Each point is reached from the start by the listed moves, each made once or not at all, plus a little noise. Is the number of moves made odd or even? Then give how often each move was made.

Moves:
(1): [ 51   0 -25]
(2): [28 29 66]
Start: [ 2 14 25]
Points:
[31 44 90] -> odd (0, 1)
[80 41 64] -> even (1, 1)
[ 2 14 25] -> even (0, 0)

Moves:
(1): [ 46   1 -10 -16  -4 -14 -16 -12 -17 -10]
(2): [21 33 11 13 -7 -4 18 20 10  6]
(3): [  1  -2  25 -29  21   6 -45  12  15   8]
(4): [  0 -20  34  42  16 -10   4   6  -8  17]
(5): [ 15   4 -13   1  33  22  20   5  -4  -3]
(6): [ 12  -5   2  30  -2  61  22 -36  27  28]
(7): [ 32  -6  23 -38 -14   4  58   6  11 -24]
(8): [ 16 -32 -23  24  -5  10   7  42  23  18]
(9): [ 17   4  -6   5  14 -27  20 -10  31 -13]
Start: [-16  -2 -15  -3  35  -2   2  11 -12  -6]
Points:
[ 14 -12  22  14 121  -7  -1  25  23  -1] -> even (0, 0, 1, 1, 1, 0, 0, 0, 1)
[ 43 -30  38  35  48  29 107 -25  47   3] -> even (0, 0, 0, 1, 0, 1, 1, 0, 1)
[ 77   1 -42  15  79  40  50 -41  25  -3] -> even (1, 0, 0, 0, 1, 1, 0, 0, 1)
[  0 -34 -41  21  24   8  10  52  13  12] -> odd (0, 0, 0, 0, 0, 0, 0, 1, 0)
[ 88 -15  14  35  69 -38 -12  67  40  21] -> even (1, 1, 1, 1, 0, 0, 0, 1, 1)
[ 49 -53  33  -3  87  34  47  81  25  11] -> odd (0, 0, 1, 1, 1, 0, 1, 1, 0)

Moves:
(1): [ 26  -7   1   7 -10   0  22   9 -15  10 -15 -27  17 -12   1  -3  -3  -1
  13  -2  14   3 -14  -7]
(2): [ 4 24 -4  5 21  7 21 -7  0 -5  1  0 -9 -6 -8  7 -6  5  9  4  0 -8 -3  3]
(3): [  2   1  61  -5  15  11  -1  -4   0   0   5   7  27  -2  -4  -2  -2 -17
  -1  12  -8  -2   2   2]
(4): [  7 -11  -4  40   0  13   5   3   8  -2   4   9  -2   8 -11  -8   0  -5
  12   1   5  -2  -1  -8]
(5): [  1   4 -11  -5  36   2  -8   1   6 -12  -5  -6   5  10  -3  -3   5   4
  -8  -1   9  -6   3 -15]
(6): [ 12   3  -8 -11  -5  37   2  10  -3   4   0   7   9  20 -10  -6  -7  21
  12   0   5  -6  12   1]
(7): [ -9 -10   4  -2   5  -2  17  -1   8   2  -9   6  -4   0   0 -13  12   7
   4  -2  -6  -4   6   0]
(8): [  6  10  15  -4   6   3   6  30   3  -3  13  -4 -15  11   6 -10  12   2
   4   4   6   6   8  -5]
(9): [ 17  20   2  -2  -2  -5  -4 -13  24  19   4  -3  13   4  -4  -7  11   4
  -4   6   7   1  -5  -6]
(10): [-19   8  -9  15  10  15  -2   6 -19  38  -7   0  -7   4   1  -3   7  -2
   5  12 -15 -13 -20   5]
(11): [ 11 -20   7  -7   7   0   8 -12   3  11  19   8  -8   6   4  25 -10   4
 -15   4  -5 -22  -6 -19]
(12): [ 16   2   2   5   4 -24 -11   9  -7 -11 -23  25  -2   3   5  16   0  10
  12   9  -5 -10  16 -23]
(13): [-19   5  -3  15   5  -4  27   5 -13   3  15   5  31  12  16  32   8  -9
   7  -6   2   3   9   1]
(14): [  4  10   8   5 -20 -11  10  -5  -6  -7 -10  -1  -4  30  11 -17  -8  -5
  -5   0  -6  -8  -5   5]
(15): [ -5  -2   2  -1  -7  19  -1  -9  -6 -11 -10   3 -13  -3  26  -3   9   0
  -3   9  17  -3  -2 -11]
(16): [-11  -3   7 -11  -1 -11  -3  -4   7   4 -12  -6 -14   9 -10  18   1  -8
   4   4  15   7  -1  -4]
(17): [  2  -3   1  -2  -5   7  -3  -8 -17   2  12  10  -2   3 -12 -12  19  -2
   6 -10   5  -5   0  -7]
(18): [ -7  -1  13   9   0 -11 -11 -10   3   2   6 -10   2   5  -3   7  -4  33
   5  -8  -5   3  -2  -1]
(19): [ -2 -13  -9  -2   5  -5   2 -12  11  -3   8  -3  -2   5  14  -2   6  -3
  37   0   1 -32 -17  14]
(20): [-13  -4  -1  -4   1   1   3  -2  -2  -7   8 -17   3  -6  -4  -1   7   1
   4  35  -8  -3  11 -13]
(21): [-20   0 -10 -10  -7 -11  12   2  -6  19  12   4  10 -17   6 -20 -30  -1
   4   8  36  -1  -2   0]
(22): [  3   4 -10  -6   3   8   6   0   0  -5  -8   8   4   4   8 -15 -12  -7
  26  -8  -9  31  -9 -30]
(23): [ 17  -5  -6   7  26  -9  11 -14   2  26   0 -19 -19   7  18  -4  -1  -7
   8   7   1  21  43  23]
(24): [  4 -10  -4  -6   9  -8  -1   3  -5   0   1  14  -2  10   2   4   8  10
  -2  14  -2  19 -12  27]
Start: [  4  26 -16 -28  -5  22   7  -7   9 -17  19  -8 -14  -9 -11   9  -3  19
 -25  -6  -8 -18   8   5]
Points:
[ 46  42  14  30   8  20  70 -16   5  -3  -4 -62 -74  38  19  -7  -3  34
  21  13  39   1  30  -2] -> odd (1, 1, 0, 1, 0, 0, 0, 1, 0, 0, 0, 0, 0, 1, 1, 1, 0, 1, 0, 0, 0, 0, 1, 0)
[ -3  68  48 -31 101  28  46 -12  19  34  50   5  15  58  -6  59  16  38
   4  31 -13   2 -27 -39] -> even (0, 1, 1, 0, 1, 0, 0, 1, 1, 1, 1, 0, 1, 0, 0, 1, 0, 1, 0, 0, 0, 1, 0, 1)
[ 10 -18 -21  18  39  24  21 -25  13  32  15 -42 -22  26 -17  39   0  41
  26   5  10 -80 -50 -30] -> even (1, 0, 0, 1, 1, 0, 0, 0, 0, 1, 1, 0, 0, 0, 0, 1, 0, 1, 1, 0, 0, 0, 0, 0)
[ 24  33  52 -60   7  50 121 -25  -8  28  53  12  21  62  25  -2  16  26
  44  39  73 -71 -22  -3] -> even (1, 1, 1, 0, 0, 1, 1, 1, 1, 0, 1, 0, 1, 1, 1, 1, 1, 0, 1, 0, 1, 0, 0, 1)
[  8  21 -28  23  34  89  65  45 -51  -2   2   1   6  42   5  -8  67  43
  43  43  20 -58  36 -77] -> even (1, 0, 0, 1, 1, 1, 1, 1, 0, 1, 0, 1, 1, 0, 1, 0, 1, 0, 0, 1, 0, 0, 0, 0)
[ 23  10  53 -25  83   8  37 -24 -29  22  -9  13 -10  20 -37  47  24  62
   6  29 -14 -57 -23 -34] -> even (1, 1, 1, 0, 1, 0, 1, 0, 0, 1, 1, 1, 0, 0, 0, 1, 1, 1, 0, 0, 0, 0, 0, 1)
[ 24  -9 -16  39  54 -19  56 -25 -47  40  10 -24 -16  79   5  59  26  40
  21  53  -3 -31  29 -32] -> even (1, 0, 0, 1, 1, 0, 0, 0, 0, 1, 1, 1, 1, 1, 0, 1, 1, 1, 0, 1, 0, 0, 1, 1)
[ 65   4   3  27  64  62  75 -18 -45  37  14  11  33  89  26   4  -3  -3
  84  14 -15 -65  22 -53] -> even (1, 0, 1, 1, 1, 1, 0, 0, 0, 1, 1, 1, 1, 1, 0, 0, 1, 0, 1, 0, 0, 1, 1, 0)
[ -9  48  46  -2  65 -12  82  24   3 -30  10  46   7  60  -2  10  -4  11
  15  41  37 -25  28 -12] -> even (0, 1, 1, 1, 1, 0, 1, 1, 0, 0, 0, 1, 1, 1, 0, 1, 0, 0, 0, 0, 1, 0, 0, 1)

Moves:
(1): [ 24 -29   5   3  11   7  17 -16 -12  -6   5   4  -8   1  -6  -3   8   7
 -10  -5  11  -8   4   3   1]
(2): [ -7  16 -16  -2  11  23  19 -11 -13 -19  -6   3  -9 -12   1   5   3  -8
 -14   3   5  -4   8  -2  15]
(3): [ -2  13   4   5   1  -9  -8  22   3   6  -2  -2   7 -15  -1  -1  -8   6
  -9   0  15   7 -10  -4   7]
(4): [ -1   8   6  -9   6  -6   4   6  -2 -12   4   0  -6 -13  12   3   6  -3
  -2  14  -2   8   4  -2  -6]
(5): [ 20   6  10 -17  -2 -10  18  -2 -29 -10 -17  -4 -17 -11 -12  20  12  -7
   8 -13 -11  20  -1   3   5]
(6): [  3  13  27  19  14 -13   5  14  21   4 -14  30   0 -21  14  10   6   4
  22 -11  -2  20  -5   3   1]
(7): [ -1 -12  -9   2  -2   0  26   6   2 -12  -2  -8 -10   2  -7  -6  -3  11
   5   0  -7   4  -9  -7   0]
(8): [-10 -10  -2   8   5  14  -5  16 -20  14 -14  10  27  15 -13 -33   4 -14
  -4  11  -4  22 -19   2 -13]
(9): [  3  -2  26   2  19 -16  -9  -1  28 -15  -4   8  14  11 -10  -7   6   2
 -16  -4   2  -7 -19  10   4]
(10): [-18  -9  -4   5  -6   5   3   9  11   3  14   7   7   7 -16  13   2   0
   8  12  11  16  19  -2   9]
(11): [  1 -14   2   2 -13  14 -16   3  14  -8  -5   7  -3 -15 -10 -15   3   7
  -5   4 -11   2   0   9  -6]
(12): [  0  -4  20  -9  23   5  -2 -15   0 -12   7  -2   3  -2   8 -13   4  39
  -4 -14   3   6  -8  12  -3]
(13): [  4   2 -18 -12  -6  -1  26   6  11  -3 -15   5  11 -18   4  -4   6  -5
   5   4   2   6   4  13 -14]
(14): [  9   7   7  -2  -1   3  20  -4 -13  -3   3 -13   4  13  15   2   6 -14
  -7  -7 -16   6   5 -24   5]
(15): [  2 -11   5  -1   1   9  -9   8  -7 -15  12  -3  12   1   7   3  12  -8
  10  -1   9 -12 -11  -6  -3]
(16): [ -7 -19  -3   0  19   5  -3  10  10   8 -10  -5  13  -8  -2   9 -20  -8
  -6  -2 -25   4   5   5  -8]
(17): [ -4  13   4 -13 -10  13  -1  12  21  11 -16  17   2  17  11  -5  -8 -12
   8   0  -2  13  15  -9   5]
(18): [ 17  14  32  16   8 -16  -7  -3 -28 -20 -19 -24  27  10  11   1   1  10
  24 -26  11 -12  17   2  38]
(19): [ -7  -9  16   1   1  -2 -21  -3   2  -2   5   7   0  -4 -12 -17   7   7
   0  -3   6 -17  -4 -15   6]
(20): [ -6  -4   4  -3 -14   8 -15  -5  -4  11  -9   9  23  20   2  12 -14  28
   2  33 -11 -10   1  -2   1]
(21): [ 11   1  16  -2   3  15  10 -12   5  15   9 -15   1 -13  -5 -15 -11 -10
  14   9   7 -18 -19  -2   0]
(22): [  6  10 -10  -3 -20  11   2  -7   7  -5   8  21   8   0 -24  25 -33  -4
 -16  18  -7  11   0  -3 -29]
(23): [  7  13 -16 -13   0  -2   0  -2   2   1   4   7   0 -10   5 -10   1  -8
   4   7  -2  17   5  -4   5]
(24): [  6   5 -16 -11 -10  -2   0   7  -9  -4  12   2  10  21 -16 -11  -1 -11
  -6  10 -16 -31  11  -3   5]
Start: [ 19 -13  15 -20  -2  -9   3 -16   4 -14 -22  12 -21  13  -5  18 -14  14
  14 -22  -4   8  -6   6  -2]
Points:
[ 94  -8  80 -51  22 -12  36  -8 -81 -94 -34  16  70  56 -35   0 -14  48
  -8   0 -31  30 -36 -18  15] -> odd (1, 0, 1, 1, 1, 0, 1, 1, 1, 0, 0, 1, 0, 1, 1, 0, 0, 1, 0, 1, 0, 1, 1, 1)
[ 54 -47  75 -29  26  44   2   5  71 -29 -20  70   4 -55 -27 -19 -56  44
  28 -18 -12  36 -43 -12 -27] -> odd (1, 0, 1, 0, 0, 1, 1, 0, 0, 0, 1, 1, 0, 0, 1, 1, 1, 0, 1, 0, 1, 1, 1, 0)
[ 98 -12 121 -33  19  -6   1 -17   9 -95 -52  66  26  26 -31  22  -5  40
  29 -64 -18   9  -4  27  16] -> odd (1, 0, 0, 0, 1, 1, 0, 0, 1, 0, 1, 1, 0, 0, 1, 0, 1, 1, 0, 0, 0, 1, 0, 1)

Moves:
(1): [ 19  -4 -23  -8  28 -18  -5  -5  -7  -8  -6  11 -16 -10  16 -10  10   2
  13  10   1  -1   6 -23  14]
(2): [ 16  -4  -8   8 -19   3  12  10   0  -9   4  -3  19  -9  29 -17  -6  10
  -6 -10   6  -3 -24   0 -11]
(3): [ -7  -5  -9   7 -10  -9 -10  11 -12   2  10  -3  -8  -3 -10 -12   3 -15
  28  -1  -4   4 -12  11 -15]
(4): [ -9   3 -12   4  12  19   9 -20  -4 -14  13  -7  -6  -3  15  -1  15   4
  -2   5 -20  10  16   7  -4]
(5): [-30  14 -15   6 -13   8  16  -1  -2   2   0 -28 -12   6 -14  -3  25  -3
 -17  32 -18   7   1  -2  -2]
(6): [-22  -5  11  -6  -6 -11   2  23 -25   2 -21 -12 -22   4 -16   2   3   3
   4   0 -15  10  -1  -9 -16]
(7): [-9 -4 -1  6 -2 -1 -6 12  3 -2 -5 -4  1 11 -7 13 13  1  6 -4 -8  0  4  6
  3]
(8): [ -5   3  -7  -6   3  -8 -22 -15  -8  -4  -9 -14   6  17   1  -8  -1   9
 -19 -18  18  13   1  10  22]
(9): [ 12  -1  -7   2  -2 -21  -9   9 -18  14 -21   3  19 -24   0   8  -5   9
  18   3  -2 -12 -11   0  -8]
(10): [ 16  -8   0  -2  -9 -15   2 -14  -5  -6   7  -8   1  -3  -4  -4 -16  -4
   1   3  -1   3 -11 -12  -5]
(11): [-12  11   8  -1  18  -6   5   3   2 -11   5   6  -1   7  -3  13   2   3
  -6   8  -3  -4   0  -2  -4]
(12): [  6  -2   6 -18  13   3  15 -11   4  -6   8   7 -13  14   5   5   6  11
  -8  10   8  16  10  14  10]
(13): [  8  22  -9 -11 -13  19  -5  15  15   7  -8  -5   6 -14 -12   6  -6  14
   9 -29  21 -15  22   9  -8]
(14): [  9  13   5  -7  11  -3   3  -2  10   1  14   2 -14   3   5 -15  -7  -8
  18 -11   1 -25  -4  25  12]
(15): [ 19   9   4  -9 -19 -13   1   9   5  -9  -9  21   6 -13  12 -21  16   6
  -5 -12  -7  -5   7  -9  -9]
(16): [  4  -8   3   6   1  12  13   7 -11  -7  -3  23   2 -25 -16  -4   5  16
  16 -20  16  11   5 -17   0]
(17): [ -1   2  21   1   2   4   0  10  -2  -1   2 -12   8  -5   0  -3  13   8
   3  -8   4   6  16   5  -4]
(18): [ 11   0   7 -22  -5   4  -1  -2   6  -6   4   8   1  11  17  10   3  -4
 -24 -13  14  -4 -15 -17  12]
(19): [ 22  -8  -4  -5 -16   9  -6  10 -22   2  19   0   3   3   4   7   3  13
 -26   4   9  -2   2  10   4]
(20): [ -1  -9  -8  -6  -8   6   3  -1  19  12   9   4  -3   1   1  -5   5   8
  -3  -6  -6  -7 -18 -14 -15]
(21): [  4   4 -21  -4   5   9  31   4  -9  13   7  -6   7   9   6 -27   7  -4
  -7   6   7  -9  16  -1  -5]
(22): [ 37  30 -20 -10  -1  -2  -7 -15 -16  14  -5 -23  10  25  17 -22 -17  11
  17 -11 -12   6   5   5   9]
(23): [ -1  -8   2 -10  -7 -16   0  12  -6  -4  13  24   4 -10   9   4 -10   7
  17  11  -3 -10   0 -18   5]
(24): [ -7 -16   5  -6   7  -6  -3   9  -5  -2  -6   2   2  -9 -14   0  -7 -16
   1   8  -4  -1 -11   0   8]
Start: [ -8  13  -1  -5 -18 -23 -11  -2   9 -16  36  22  -7   5 -16  -2  13  12
 -16   0  10  -2  12  -1   9]
Points:
[ 55  71 -56 -75  -8 -61  19  43 -18   2  21  14   2 -13   6 -70  53  50
  49   7  -2 -45  74  12  33] -> odd (1, 0, 0, 0, 1, 0, 1, 0, 1, 0, 0, 1, 1, 1, 1, 0, 1, 0, 0, 0, 1, 1, 1, 1)
[ 49  40 -47 -21 -34 -69  -8  31 -48 -38  94 -14 -12  20  26 -52  26  35
  32  24 -19 -21  -3   7  15] -> even (1, 1, 1, 0, 1, 0, 1, 0, 0, 1, 1, 0, 0, 1, 0, 0, 1, 0, 1, 0, 0, 1, 1, 0)
[ 14 -19 -20 -68 -17 -75 -23  58 -42 -42  32  77 -18 -27  17  17  60  47
 -23  16 -36 -29  -8 -69   0] -> even (1, 0, 0, 1, 0, 1, 1, 0, 1, 0, 1, 0, 0, 0, 1, 0, 0, 1, 1, 1, 0, 0, 1, 1)
[-15  46 -30 -22 -71 -32   3  21  33 -20  49   7 -18 -15 -48 -28  41  22
 -10  -4  -7 -18   2 -19 -49] -> odd (0, 0, 1, 0, 1, 0, 0, 0, 0, 1, 1, 0, 1, 0, 1, 0, 0, 0, 0, 1, 0, 0, 0, 0)
[  26   49  -63  -52  -88   -1   25   64  -62  -10   68  -15    1  -18
    2 -121   54   74   14  -58    2  -12   34   12  -21] -> odd (0, 1, 1, 1, 1, 1, 0, 1, 0, 0, 0, 0, 1, 1, 1, 1, 1, 0, 1, 1, 1, 1, 1, 1)
[ 63  30 -32 -71 -42 -21  62  31  21 -44  76  87  24 -39  40 -38  35  80
   9 -56  33 -57   9 -29 -18] -> odd (0, 1, 0, 1, 0, 0, 1, 0, 1, 1, 1, 1, 1, 1, 1, 1, 0, 1, 0, 1, 1, 0, 1, 0)
[ 63  78 -79 -77 -60 -44  17  63 -69 -31  54  23 -16   6  29 -99  43  71
  -4 -52  40 -28  21 -27  17] -> even (1, 1, 1, 0, 1, 1, 0, 1, 0, 0, 1, 0, 1, 1, 1, 1, 0, 1, 1, 0, 1, 1, 1, 0)
[ 35  40 -69 -56 -27 -34  22  13  -9  11  49 -20   0  -4 -12 -66  18  34
  18  17  -1 -24  38 -50   4] -> even (1, 0, 0, 0, 1, 0, 0, 0, 0, 1, 0, 0, 1, 0, 0, 0, 1, 0, 0, 1, 1, 1, 1, 1)
[ 26  35 -31 -37 -51 -73 -26  25 -57 -40  69  18  -6  14 -38 -55  22  31
  15 -10  -5  -6   0   7  37] -> odd (0, 0, 1, 0, 1, 0, 1, 1, 0, 1, 1, 0, 0, 1, 1, 1, 0, 0, 1, 0, 0, 1, 1, 1)

Moves:
(1): [ -9  -6  -9   4 -16 -10 -23   5  -6   7  -2  -4  14  -7   0   0  -5 -10
   4   2  -4   1 -10 -12   9  -1   5]
(2): [ 2  1 11  0 -1 -8 -8  3 -2 -4  0 -2  6  4  1  0  9 -3  5 -3  4 -4 -5 -4
  5  0 -4]
(3): [-17   0   5 -12   5 -12   1  12  -2   2   1 -13  10 -17  -4  20   4  -7
  -6   5   7 -15   1   8  -4 -14  -8]
(4): [  9   1   5 -17  -1 -10   2   8   0  -2  -2 -11  13   1   4  -2   7   1
  -3 -15  -2   0   4  -7 -13   4   7]
(5): [ -1   7  -2  -2  -7  -4 -11 -13 -10  -9   7   8  12  12  -9   3  -1  -2
   2  -9   8  -8   3 -11  -7   7  -1]
(6): [ 12  -5  -4   1   3 -10   2  10  19   5   1   4 -10   0  11  -4  -6 -10
 -10 -12   3   6  -7 -23  -4   6   3]
(7): [-4  7  3 -5  6  3  1  2 -4 -2 -7  1 -3  6 -2 -8 12  1  5  2 -5  6  4 -9
 -4 -1  1]
(8): [  3  -9  -9   2   0  -8 -12  12   6  -4  -6   9  -5  -8  -3  11 -12  -8
   8   0  -4  -2   3   1  15   0 -20]
(9): [  0   2  -4   2  -1  -9  -2   4  -7  -6   1  -6   5   0   7  18  -5   3
   3  -4  -5  -9   6  -9 -15  -3 -13]
(10): [ 15  -9   0   3   1  -6   2   3   0 -11  -8  -1  -3  14  -6   1   1  14
   1  12  -7   4  11   5   1  -3  -2]
(11): [ -5   0  -3   2  12  -1   2  -6   2 -13   4   2  -7   0  -8   0  -4   6
  -7  -4  -5 -12   8  12   1   0  -9]
(12): [ -3  -1  12 -10 -18 -15  -7  -5   8   7   0   0   0   6  -1  20  -5  -6
   4   5  -1  -1  -3  -1   7   0   6]
(13): [  7   9   0  -4   4   0  -7   2   6  17   2   4   1   6  -5   4   0  -1
   8   6   4 -16   1  11   4   4 -22]
(14): [  1  12   3  -1  15 -11  -3   3 -11   9 -12   5   0   5  15  13  -1 -12
  -3  14   2  19  -5  -3 -11   6 -14]
(15): [ -5 -13  -2 -10  -6   6  -5  -2 -11   2 -11  -3   6   8   3  -6 -12  -7
  -8   2   0  -7   2   7  -3  -4  -3]
(16): [  2   5   1  11   0   9  -8  -1   4 -10   6  -2   9   0   4   0  -1   7
  -2  -1   5   9   8  -2   0  -1   2]
(17): [ 11   8  17  11  -2 -13   1   2   4  -5   7  -2  -2  10  -7  -3  13  -2
  15   0   4   9  -1  -1  -2 -11   4]
(18): [ -3   7  10   2  -1 -10  -7   0  -8   1  -1   7   3  -1   0   4 -11   3
   0   8   5  -3 -10  -2  -3  -4  -5]
(19): [-9  5  1 -3 -6 -2  2 -5 -4 -1 14 -3  6  1  1 -8 -7  5 -8 -6  7 -6 11 -3
  2 11  4]
(20): [ -7  -1   2   1   8 -11  -6  -5   0  -8  -1   3   0  -1   4 -10   0  -6
   9   1  11 -10   0   8   5  -7   2]
(21): [ -6   8   3  11  12  -5   2   2  -5   0  -3   3   4   1   4  -7  13  -2
   2  -3   9  -7  -2   7   2 -12   1]
(22): [ -5   4  -2 -18   2 -15  14   2   1 -15  -7   4  -4   8   4  -1   2  -8
 -17   4   4   0  -8   3 -13   8   1]
(23): [ -9  -4 -13   0   0   4 -14  -8   0  19 -19   1   1  13  15  -3  -8  -3
   4   1  17   9  -3  10  -9   6 -12]
(24): [ -3 -17  -4  12  -4 -14   6   2  21  11   5   0  13  -4   0  11   1   7
  13  -7 -11 -10   6   5 -11  -8  -4]
Start: [  4  -1   1   2   0  19   9  10  -2   1   4   3   0  -8  17 -12   1 -12
   3  -2 -11  -2  18  12  -3  -2   8]
Points:
[ 14  18  17   7  39 -97 -38  62  -2  -8 -15   2  22  -4  30  33  -7 -45
  23   8   8 -38  14   7 -20 -37 -64] -> even (1, 0, 1, 1, 0, 1, 0, 1, 1, 1, 1, 0, 1, 1, 0, 0, 1, 1, 0, 1, 1, 0, 0, 0)
[  6  41  30  22  -9 -61 -58  30 -39 -21  13   4  66  13  35  19  -2 -35
  25 -18  15  -1  19 -36 -21  -4 -31] -> even (1, 1, 0, 1, 1, 0, 0, 1, 1, 0, 0, 0, 0, 1, 0, 1, 1, 1, 1, 0, 1, 0, 0, 0)
[-16 -17   4 -27  -8 -64   3  29  34  -2   4   8  19  -2   7  35 -14 -22
  12  19  -2 -57  39  50   2 -12 -38] -> odd (0, 0, 1, 0, 0, 0, 0, 1, 0, 1, 0, 1, 1, 0, 0, 0, 0, 0, 1, 1, 0, 1, 0, 1)
[-10  21 -23  -1  34 -29 -18  20 -26   6 -47  14  10  37  41   5   5 -25
   2  27  -2  -5  20  28 -39   2 -55] -> even (1, 0, 0, 0, 0, 0, 1, 0, 1, 1, 1, 0, 1, 1, 0, 0, 0, 0, 0, 0, 1, 1, 1, 0)
[-29   4   7 -25  -6 -83 -46  35 -17  29 -22  -1  75  26  36  22   4 -67
  18 -11  33 -38  13  21 -44  -5 -62] -> odd (1, 1, 1, 1, 1, 0, 0, 1, 0, 0, 0, 0, 1, 1, 1, 0, 1, 0, 1, 0, 1, 1, 1, 1)
[  -6   15   22  -18    7 -121  -45   17    7    4  -18   26   41   54
   56   26  -26  -63   21  -24   40  -51   20   11  -54    1  -76] -> odd (0, 1, 0, 1, 1, 1, 0, 1, 1, 0, 1, 1, 1, 1, 1, 0, 1, 1, 1, 1, 1, 1, 1, 1)
